Rows are points. Each copy is the shape, with its points in the same order, stretched, turned, moved and blurred by noise. Say if it was mirrored as well.

Shape (9 x 3):
[[-24  28  18]
 [-17  16 -31]
 [ -1 -27  12]
 [-45  40  14]
 [ -7  20   1]
 [  2 -17  -9]
 [ 27 -17  -6]
 [ -8   8 -12]
 [ 15 -38   5]]
Copy 1, 9 rows:
[[-23  12   4]
 [  4 -14 -27]
 [ 16 -11  34]
 [-44   3  -8]
 [  1   8  -3]
 [ 23 -13  14]
 [ 41   2  18]
 [  9  -6  -5]
 [ 35 -16  38]]
Copy 1 is: only turned
Copy 2:
[[-26  29  16]
 [ 14  25  32]
 [-12 -27   4]
 [-38  42  37]
 [ -4  23  12]
 [ 10 -11  11]
 [ 22 -12 -13]
 [  7  12  17]
 [  5 -40  -4]]
Copy 2 is: mirrored
Copy 3, 9 rows:
[[ 41   6  -1]
 [  8  -1 -31]
 [  4 -33  15]
 [ 60   7 -15]
 [ 18   5  -5]
 [ -6 -22   0]
 [-22 -13  13]
 [  8  -6 -11]
 [-15 -35  20]]
Copy 3 is: mirrored

Shape, 8 rows:
[[ 12   0 -19 -28]
 [-21 -20  22 -40]
 [-43  14  27  10]
 [ -6  19  44 -11]
 [ 21   9  -9 -13]
 [ -9 -25  33  22]
 [-25   6 -36 -33]
 [ 34 -39 -20  19]]
Copy 1 (8 x 4):
[[ -8   8 -47  -6]
 [-33 -28 -28  24]
 [-40   0  30  12]
 [-21  14   2  42]
 [  5  19 -33   6]
 [ 10 -20  24  23]
 [-45  -5 -39 -27]
 [ 48 -11 -23  -9]]
Copy 1 is: mirrored
Copy 2:
[[-26 -16 -14   3]
 [-31 -21  38  34]
 [ -1  36  47  24]
 [  7  26  18  51]
 [ -4 -11 -23  16]
 [ 37  -7  37  26]
 [-55  -1   3 -12]
 [ 33 -50 -14 -12]]
Copy 2 is: mirrored
Copy 3, 8 rows:
[[ 29  15 -30 -19]
 [ 17 -32   1 -43]
 [-23 -15  38 -10]
 [ 23  -9  43  -7]
 [ 32  19 -17   0]
 [  1 -43  10  22]
 [-10  23 -31 -40]
 [ 25 -13 -55  41]]
Copy 3 is: only turned
Copy 4:
[[ -4  30   6 -31]
 [-32   6  60 -28]
 [-26  -4  30  38]
 [ 12   7  59  15]
 [ 15  26  11 -23]
 [ -1 -44  25   8]
 [-50  48   0 -19]
 [ 15 -25 -23 -44]]
Copy 4 is: only turned

Shape:
[[ -1  -9  -2  19  24  15]
 [  1  -3  -1  20   5  -1]
 [-23  -3   6 -18 -12  -2]
 [  3 -14 -11  23  10  10]
 [-23  -8 -23  -7  -4  -6]
 [  9  34  13   6  20 -20]
 [-18   6   2 -24 -15 -14]
 [ 12  -8 -14   5  20  17]
 [ 11 -17 -12   5  -2   9]
 [ 10  20  29 -10  29 -45]]
Copy 1 (10 x 6):
[[  5   0 -17  31  -2  17]
 [ 11   3  -6  18 -21   4]
 [  6  -1  -6 -33 -13   6]
 [  7  -8 -15  33 -13   7]
 [ 19 -17 -25 -13 -13   2]
 [ 29  37   4   2 -11 -16]
 [ 15   0   1 -42 -13  -7]
 [ -4 -10 -17  23   6  -1]
 [ -1 -24  -2  16  -6   0]
 [ 49  34  34 -13   5  -6]]
Copy 1 is: mirrored
Copy 2 (10 x 6):
[[ -4   8  23  25  -8  10]
 [-10   1   3  27  -2  -3]
 [-19  -5  14 -11   0 -13]
 [ -8  -2   8  27  -9  17]
 [-18   5   3  -5 -22  -3]
 [ 11  23   0  25  14 -28]
 [ -9  -5  -1 -17  -1 -23]
 [ 15   1  14  20 -15  13]
 [  2 -18   2  11 -12  12]
 [  9   1   5  32   1 -60]]
Copy 2 is: mirrored
Copy 3, 10 rows:
[[ 15 -16  10  11  10  20]
 [  9 -12   5   8   1  -3]
 [ -2  19  -6 -25   0 -12]
 [ 12 -20   0  17  -2  12]
 [  0  -1 -29  -8  10  -6]
 [ 26   3  28  -7  35 -28]
 [  4  18 -10 -31   7 -25]
 [ 30 -15   1   7   4  19]
 [ 19 -13  -6   2 -15   7]
 [ 19 -19  31 -45  43 -31]]
Copy 3 is: only turned
Copy 4 (10 x 6):
[[ -6 -27 -21  16  20  -6]
 [  2  -4 -12  19  12  -9]
 [ -2  -2   3 -14  -7  10]
 [ -3 -23 -25  23   6 -10]
 [ -3  -6 -25 -16 -12  -4]
 [ -6  12  -2   0  48 -11]
 [  6   7  -3 -26   0   9]
 [  1 -15 -29  12  18   2]
 [ 19 -12 -24  13   2   5]
 [  5   4  17 -15  57 -21]]
Copy 4 is: only turned

Shape, 14 rows:
[[-10   5  -4  31  -3  -4 -16 -10  13]
 [-10  -1   8 -12   1  -7  14  -3  15]
 [-14   4 -12   1   6   9  11 -18   2]
 [  7 -23  12  -3  37   1  13  13  13]
 [ -7   3  17   6  11 -14  16  13   7]
 [ -2  -8  12  -8  -4  -6  -8   1  15]
 [  8   6  -4 -10  -6   4  13  11   8]
 [ -9 -37   5  55  -9 -12  -2  14   6]
 [-12 -46 -11  -9  -9  -6  -5 -11  -4]
 [ -5   7  -3 -10   6 -20  12   3   1]
 [ 22   9  18  -2 -13  17 -37 -58 -35]
 [ 20 -17  13  59 -12  -4 -21  14   1]
 [-13   7 -13 -10  16   4 -15 -13 -13]
 [-14   8  23 -10  -1   6   8  19   6]]
Copy 1 (14 x 9):
[[ -4   5  -4  12   4 -10 -23  -3   9]
 [-12 -13  17   9 -11   7   9  -4  12]
 [ -4   9   4  15  -2  12   5 -21   0]
 [ -4 -34   3   1  30   3  26   6  11]
 [ -4 -18  10  15  -4  -4  13  23  10]
 [-10 -17  16  -5   0  -6  -4  -6   5]
 [ 13 -15   4  -1 -20  10   8  -7   5]
 [  3 -31 -18  34  14 -30 -26  10 -14]
 [-14 -16   7   1  11 -22   3 -36 -29]
 [ -5  -4  11   9 -14  -5  20  -2   8]
 [ 13  40  51 -18  22  11 -31 -15 -28]
 [ 27 -18  -2  15  26 -24 -39  20  -6]
 [-12  21  -1 -10   5   1  12 -11  -7]
 [-10 -17   7   0 -12  16   4  22   4]]
Copy 1 is: only turned
Copy 2 (14 x 9):
[[ -5   9   3  27 -14 -20 -15  20  -4]
 [-11   7  16 -10  -4  -5  21   3  12]
 [ -7  25   5  18  -7   3  21   8   4]
 [-18 -10  11 -11  25  11  32  33  -5]
 [-12   5  26  -6  17 -18  21  11   3]
 [ -5  -9   0  -8  -8  -3   0   7   9]
 [ 16   8   1   3   6  -4  16  -1  13]
 [-19 -28  -6  34  -8 -41  19  32  -7]
 [-23 -15 -24   2 -28   0  30   7 -15]
 [  0  21  11 -10  -1 -12  17  -5  -8]
 [ 27 -14  26  23 -45  33 -21 -10 -10]
 [ 18 -30   7  45  -4 -41   1  31  -4]
 [-11  16   1  12  -2  14  -7  -3 -16]
 [-12  -9  21   2  19  -6  13  -8  18]]
Copy 2 is: mirrored
Copy 3:
[[-13   7 -14  19  -4 -29 -15   0  13]
 [ -4 -10   2  -6  -7  -3  20  -2  16]
 [  7   8 -19   4 -11  -7  16 -11   3]
 [ -4 -29 -19 -19  29  -6  19  16  14]
 [-12 -23  -4 -18  -8 -15   0   4  23]
 [-11  -5  12  -1   4   2   7   7  12]
 [  3   8   1 -20 -14  -2  11  16  12]
 [ -7 -33 -20  40   3 -32 -21  33  11]
 [ 13 -15   7  35   8   0  24  17 -15]
 [ -4 -11   7 -16 -10 -23  12   4   9]
 [ 28  12  30  18  11  21 -37 -60 -19]
 [ -4 -13  -8  20  13 -27 -53  19  16]
 [ -3   5  -1  -2  -2 -16   8 -16 -19]
 [-21 -14  -1 -22 -20   9   0   5   8]]
Copy 3 is: mirrored
Copy 4:
[[ -6   2 -14  21  -3  -1 -19  -6  -1]
 [-12   0  -5 -18   1 -14  10 -15  -5]
 [-20  12  -9  -5  -7  -7   2  -1 -24]
 [ -6  -8  22 -19  17 -31  13  16  13]
 [ 14  -2  -3 -10  23 -19  15 -13   5]
 [ -8  -9   1 -22   1  -5  -2 -10  14]
 [  9  -3 -14 -22  -3  -2  12  -2  -2]
 [  0 -37   4  52  23 -12  -8   4  12]
 [-30 -41  10 -11  -8 -11 -16  -1 -16]
 [ 13  -9 -11 -23  12 -16   6 -11 -17]
 [-14  14  42 -14 -21  45 -55  -6 -18]
 [ 24 -28  11  49  13  13 -24   6  31]
 [-13   8  -4 -25   5   1 -21   9 -24]
 [ -3  -2 -12 -20  23   9  16 -15  10]]
Copy 4 is: mirrored

Shape (16 x 11):
[[ 16   6   4 -11  -7   2  18   2 -22 -10   8]
 [  7 -40   8 -26  17   3  14   3 -29   4   8]
 [ 14   3   9 -17   5   7  -5  -3  19   6  11]
 [  7  -5   5   8  -4   7  15   6  10  -7 -10]
 [  0   9   7   5  -6  10   8 -13  10 -10   5]
 [  2 -10   4  -9   1  -1  15   1  17  -4 -22]
 [  1 -27   5 -27  -7 -10   4   1   4  -5   9]
 [ 12   0  -9   5   0   0  -2   6  16   1   0]
 [ 12   5   7   8  -5   5   3   0  13 -25   5]
 [-33   7   6   5  -7   4  -1   8   4   7   3]
 [  9  -3  -9   6  -3   5  16  -1 -18   5  -1]
 [ -4   4   4 -16  15   0  -9  12 -10   3   2]
 [-10 -15 -20  -9   6  10  18  14  13   2  -5]
 [  8 -18 -60   7  -5 -11  10 -39   3  -2   4]
 [ 12  -3 -15   1 -10  10 -10  10   8   2  -6]
 [  2   7   2   9  -4  -9  11  12  -6   1   9]]
Copy 1 (16 x 11):
[[  0   5  -6 -10  -1   2  38  -1  -1 -14 -11]
 [  9 -10  20 -26  27  -3  23  29 -33 -10  -1]
 [  7  -2 -14 -16  18  -1  -3   4  25   1  16]
 [ 17   0   2   6   2   0   8   9  10   2 -15]
 [  5  -4  -2  10   3   1  10  -6  18  -2   7]
 [ 13 -10  12  -4  16   0   3   0  17   5 -21]
 [ 11 -12  15 -28  18 -21   4   9   4 -15  -3]
 [ 13  -2 -17  -1   9 -11  -8   4   8  -2  -8]
 [ 18  -1 -10   3   1   4   8   1  17 -19  -3]
 [-19  -2  20   4 -11  -9 -12   6   4   7   3]
 [  4   1  -5   7   4  -7  21   3 -16   3 -14]
 [-13  -2   2 -19   9   7  -1   5  -8  -9  -1]
 [  8 -30   5  -1   7 -12  -3  15  -1  11 -19]
 [ 17 -42 -20  24  33 -48   5 -32 -23   1 -21]
 [ 15  -3 -13 -10  -2 -12 -10  -6  -3   3  -6]
 [ -3  10  -7   3  -1 -10  11  12   1  -9 -15]]
Copy 1 is: only turned
Copy 2:
[[ 14  -2 -10  14 -26   3   3  11 -18 -11  -5]
 [ 21 -18 -19 -20 -13   4  18  -5 -30  12  -3]
 [ 21   9   2  -5  -4  10  -6   5   4 -10  -4]
 [  8  -3  -6  10   4  -9   4  14   3  -7 -16]
 [  0   1   9  11 -11  -9   8  11   6 -17 -14]
 [  6  -1 -14  -9   5  -8  -9  21   2  -4 -19]
 [ 16  -9  -4 -17 -18  -3   0  14  -4  15   2]
 [  7  -1  -3   7  11  -4  -3   6  14  -9   5]
 [  7  -7   4  15  -1   3   7  25   8 -20  -5]
 [-23   4  16   2  -2  11  -7   3   1  13 -13]
 [  3  -5 -16  16  -9 -10   5  -6  -6  -5  -8]
 [ -3   3  -5  -7   1  22  -7  -1 -15  -4  -2]
 [ -7   4 -20  -8   9  -1  10  14  10  12  -9]
 [ -4 -18 -31  -7 -23 -51  12 -19  39 -19  18]
 [  6  -5 -14  13   0  11  -7   9  19   2  -5]
 [  0   0   0  17   0  -8  -2   7 -12  -4   6]]
Copy 2 is: only turned
Copy 3:
[[  6  25   4  11  -6  -6  18  -6  -3 -22   1]
 [  9   3  28 -21 -19   3  31 -22 -16 -23   1]
 [  5   5   2 -18   1  -3  -9  -4  26   1   8]
 [ -8   2 -14  -5 -17  -1   1  14   7 -13 -17]
 [-13  12 -11   6 -13 -10   1  -5  21   3  -3]
 [-11   3 -10 -21  -6 -13   0   9   8 -12 -25]
 [ -8   6   5 -26 -10 -20   3  -7  -2 -22  12]
 [ -3 -10 -16 -10  -3  -1  -8  14   5  -4   2]
 [ -9   2 -13   7 -14  -9   0   6  24 -17   0]
 [-43   6   5  -1   3   0  -9   7  -1   8  -4]
 [  2   7  -3   6 -12   3  15   1 -20  -2  -8]
 [ -7  -2  19  -5  16   1   5  -3   1 -10   0]
 [-22  -9 -23 -25  -7  16   0  -2 -10 -14 -11]
 [  8 -21 -53  -1 -14 -26  11 -23 -37  21   2]
 [  2  -9 -10  -9  -5   0 -24  11  -9 -14  -1]
 [-17   6  -3   7  -1  -1  17  16  -4  -6   5]]
Copy 3 is: only turned
